Every row gives one point. The points of each table are mixes of a few directions, plus a little noise. How many directions does each table use, and how many do they share? Where both have some left over, give the other angles between the two spaces (their principal angles), to ten degrees, smallest first.
In the rows, 128 means zero.

First:
[[145 118]
 [ 93 147]
 [ 87 150]
 [184  97]]
Second (7 x 2):
[[146 118]
 [166 107]
 [ 85 152]
 [ 88 151]
 [ 77 157]
 [165 107]
 [169 105]]
Directions: first 1, second 1, shared 1

First, 4 rows:
[[156 105 114]
 [134 179 104]
 [ 69 122 181]
 [155 106 115]]
Second:
[[ 97 115 102]
 [164 144 158]
 [171 147 164]
 [ 84 109  92]
 [168 146 161]
 [ 82 108  90]]
Directions: first 2, second 1, shared 0; angles 80

First, 6 rows:
[[135 106 193 152]
 [137 106 195 151]
 [118 148  66 106]
 [120 146  74 107]
 [121 145  78 108]
 [134 114 164 142]]
Second (5 x 4):
[[ 78 172 180  44]
 [151 107 103 167]
 [139 119 117 147]
 [150 109 105 165]
 [121 134 135 117]]
Directions: first 1, second 1, shared 0; angles 90

First, 8 rows:
[[130 133 100 107  92 151]
 [129 139  69  89  57 171]
 [129 126 140 137 142 120]
 [128 123 160 152 165 102]
 [127 124 153 146 160 108]
 [130 140  65  85  51 176]
 [123 118 182 166 195  87]
 [125 123 156 148 164 106]]
Second, 9 rows:
[[129 135  90 101  82 157]
 [130 142  48  72  31 189]
 [126 119 178 163 189  89]
 [127 122 162 151 169 103]
 [130 136  87 100  78 160]
 [127 127 135 132 136 123]
 [127 123 159 149 165 105]
 [127 122 165 154 173  99]
 [128 128 129 129 130 127]]
Directions: first 1, second 1, shared 1

First:
[[132 138 135 127 146 133 113 139]
 [122 111 116 131  96 118 150 111]
 [127 125 126 129 123 128 131 124]
 [125 117 120 129 109 122 142 116]
 [116  91 102 134  63 107 176  92]
 [124 117 120 129 108 122 142 117]
 [128 127 128 128 125 127 130 128]
 [152 198 177 120 249 166  38 197]]
Second:
[[ 66  87 101 146 128 132 166 103]
 [167 101 105  95 108 101 125 188]
 [139 149 159 147 143 165 134  90]
 [110 101 133 147 128 155 160  75]
 [154 155 132 116 144 127 119 182]
 [125 170 156 144 135 133  98  87]
 [134 128 106 104 106  80  94 170]]
Directions: first 1, second 4, shared 0; angles 30

First, 10 rows:
[[ 78 204 167 144 109 120 160  92]
 [135  68 111  75 159 121  88 161]
 [ 78 163 157 101 133 114 131 116]
 [ 68 224 176 152 102 120 170  82]
 [130 130 128 132 125 129 130 126]
 [207 105  90 202 103 155 145 129]
 [152  76 105 106 145 129 101 154]
 [182  60  90 126 140 138 103 158]
 [118 119 130 106 138 123 118 135]
 [133 129 126 136 124 131 132 126]]
Second:
[[181  71  92 135 135 139 110 152]
 [127 132 129 130 126 128 130 126]
 [ 71 167 161  97 133 112 131 114]
 [180  66  92 130 138 138 107 155]
 [ 70 219 174 149 104 120 168  85]
 [ 96 107 136  68 155 112  99 145]
 [171 133 112 187 104 146 150 118]]
Directions: first 2, second 2, shared 2

First (7 x 9):
[[ 89 109 143 110  91 117 163 125 113]
 [140 119 106 141 154 138 111 128 149]
 [153 129 150 102 199 150 135 122 150]
 [ 64 118 154 109  32  95 177 126  83]
 [130 109  60 188  96 121  82 134 140]
 [188 203 183 109 166 140 110 140 109]
 [132 107 100 138 153 138 118 123 154]]
Second, 10 rows:
[[102 110 175 156  76 107 147  90 116]
 [115 182 140 105 139 105  78 136  87]
 [107 148 163 132 103 102 109 112  97]
 [107 163 158 120 113 100  97 117  89]
 [153  93  90 131 149 162 161 142 172]
 [122 166 130 109 140 113  93 137 102]
 [168  45  73 150 147 189 209 141 213]
 [111 166 150 118 121 102  93 124  90]
 [124 122 131 133 121 130 134 123 129]
 [164  89  70 124 166 173 164 156 186]]
Directions: first 3, second 2, shared 0; angles 40, 50

First (10 x 11):
[[109  88 125 157 153 107 123 130 193 135 163]
 [137 114  96 157 106 125 144 110  82 124 125]
 [140 143 129  87 150 199  88 139 133  74  63]
 [133 133  95 122 114 175 109 107  92  88 112]
 [119 139 155 123 126  90 144 136 143 165 161]
 [121 134 134 116 133 134 118 129 145 126 139]
 [123 101 141 154 147  90 142 142 169 152 139]
 [133 126  78 144  93 155 128  94  64 102 134]
 [133 118 172 130 160  89 142 164 178 159 106]
 [132 185 156  87  98 116 143 130  79 155 137]]
Second (9 x 11):
[[107 125 112 126 124 139 111 110 148 120 177]
 [146 130 139 130 131 119 142 142 113 135  89]
 [ 96 124 104 124 122 145 103 101 157 114 202]
 [111 125 114 126 124 137 114 113 145 121 170]
 [165 132 155 133 135 107 157 160  93 144  40]
 [ 93 123 102 124 121 147 100  99 160 113 210]
 [179 134 166 134 138 100 168 172  80 150   7]
 [118 127 121 127 127 134 119 119 137 124 152]
 [139 129 135 129 130 122 136 137 118 131 102]]
Directions: first 4, second 1, shared 1
